Each row is a point. A path goes straight from each point to the next, and from the last back to the first. The post is the endless flat space through its rows: a point in 2 columns, a line in 3, a plane in 4, and so on, so that a path can go around it. How many times does the path go around the post? Going back the other way cancels.

Post (2 x 3)
[[ -8  20  10]
 [  2 -38  -8]]
Path (28 x 3)
[[-45  20   6]
 [-38  39  10]
 [-19 -64  19]
 [ -3  38  29]
 [ 36 -23  -5]
 [  9  19  23]
 [ 27 -13  -6]
 [  0  14 -26]
 [-42  15 -23]
 [-23 -19 -24]
 [  7  28 -10]
 [ 17 -25  -1]
 [  2 -11  39]
 [-26 -62  22]
 [ 24 -23  29]
 [ 27  54   4]
 [ 32 -14  16]
 [  2 -95  12]
 [-15  -3  12]
 [ -2  22  27]
 [ 20   6   4]
 [ 10  50  -4]
 [ 10  16  21]
 [ 25  -2  17]
 [ 29  14  -5]
 [ 17  -3 -17]
 [  2  39  34]
 [-10 -50  28]]
Times around: 0

Post (7 x 8)
[[-23 -69  16  24 -29   9 -30 -19]
 [ -7  -9  22 -32  11  11  48 -11]
 [-18  -4 -13  40   3  -1 -15  15]
 [ 26 -21   2  14 -30  16  -1   7]
 [-26  30  12 -10  -3 -47   8  13]
 [  3  -3  11  -5   3  28 -22  18]
 [ -2  41  33   6  17  -5 -14  12]]
Path (29 x 8)
[[-24 -34  41   2   8  87  14 -25]
 [  6 -32   8 -13  -6  44  25  26]
 [ 14 -21   3  -6 -12  -4  -8  30]
 [  9  39  35 -41  49  -7 -22  49]
 [  7  17   3  16   4  -7  20  40]
 [-15  -3  52  20 -26  22 -41   3]
 [ 42 -61  -2  34 -54  39  37 -39]
 [-33 -20 -42 -26  24  22  11   5]
 [-20  35 -11  22  52  21 -39   0]
 [  6 -61   2 -31  -7   1  23 -28]
 [ 37 -45  35  14   9  38  18  11]
 [  6  16  15  11  35 -26   3  12]
 [ -9  38  14   9  27   4 -47 -10]
 [-17  24   4   5  40  50 -21 -23]
 [  7   8  26   9  20  -2  20 -30]
 [ 15 -34 -50   2 -41   6  26 -23]
 [-17   3 -16 -17  39  23 -30  14]
 [ 29  -9  26 -26  22  16 -18  10]
 [  4 -80  17 -25 -24  28  21  19]
 [-30 -43 -11  -6  -6  15  47  -1]
 [-18  95  35 -28 -28 -44 -58  45]
 [  5 -33  11  28 -55  -1  40   7]
 [ 23  45  31   1 -13  16 -36  28]
 [-26  36 -11   4 -10 -49   2 -20]
 [-11 -39 -46  -7  42  36   4   6]
 [-10 -60  18  18  24  32 -12   3]
 [  4 -32  16   6   8  54 -20  32]
 [-13   8  61 -33 -22  10  31  -1]
 [-62 -28  12 -28  -2   4 -21 -11]]
Times around: 2

Post (11 x 12)
[[ 43  -8   2  17  10   5 -32 -12 -11   8 -43 -55]
 [ 60 -11 -19  28  51   5  19  58 -36  -3  32 -41]
 [  9  -7   7  25  14 -35   8   7   6  56   5 -18]
 [-28  -3   2  20 -38 -23  11  -7   1 -36  11   4]
 [-18 -16   0  -9  27 -18 -18 -36   4 -20  21   5]
 [-12   9  -7  -7 -17  -6 -20  -5 -10   8 -21  20]
 [  7 -22 -18  12  17  32   0 -15  28  -2  20 -42]
 [-42  15   5 -29 -10 -12   2 -27  -1   0  14   1]
 [-18  10  -2  -1   8 -16 -11  18   6 -27  17 -11]
 [-26  -6 -23   4  22  -8  51  19  -9 -30   6  15]
 [-48  -3 -10  -2  -7 -13 -15  -4 -25   7  -8  -9]]
Path (23 x 12)
[[-55 -26 -46 -20  70  32 -35 -26  22  42  -8 -25]
 [-33  35  20   3 -12 -12  76   1  -7 -41  95 -36]
 [-15 -35  26  39 -60   3 -55 -30  35  -6  22 -28]
 [-25  -1  19 -42  13 -35  12   6 -25 -15  20 -33]
 [-26  16  -1 -18  15 -37  51  -8  16   1  60   3]
 [ -6 -12  11   1  27 -37  55 -58   3 -15  36  21]
 [ -4 -66 -41  50  49  36  23   8   5 -41  73 -22]
 [-84  -4  28 -14 -30 -50  60  -5  48 -16  47  -3]
 [ 32  -9  -1  -4  18 -27 -17  -2  26  -2  -7 -15]
 [ 29 -14 -37   7  45  -8 -26  22 -23  58   7   2]
 [-32   9 -26 -23 -43  25   5 -58  17  15  39 -29]
 [-25  -2 -12  37  30  -9 -29  34  -8 -11  29 -22]
 [ -8 -16  -2  12 -30  40 -25  -5  25   6   7   0]
 [-14 -58 -34   7  63   3 -16  44 -31 -28  24 -17]
 [-28   9 -13 -25  22 -36  -9 -15  27 -13  -2   9]
 [ 31  -4   2 -13  18 -31 -16  16 -76  -3 -15  11]
 [-20 -24   9 -20  33 -14 -40 -35 -12 -27 -24 -21]
 [ -4 -19  -2   4   4 -22 -12 -19  -8  13  10 -26]
 [-10  -7 -31  19   3  11  12 -61   6  -3 -39 -11]
 [-31 -11  -6  50  -3 -22  24  18  22  38  40 -14]
 [-36   5   7  27   8 -25  37  41 -11 -28  -9  -4]
 [-68 -31   2  -2 -37  18   9  -1 -15  24  30 -79]
 [  5 -44 -10  47   6 -23  -2  -5  37   0  31 -28]]
Times around: 4
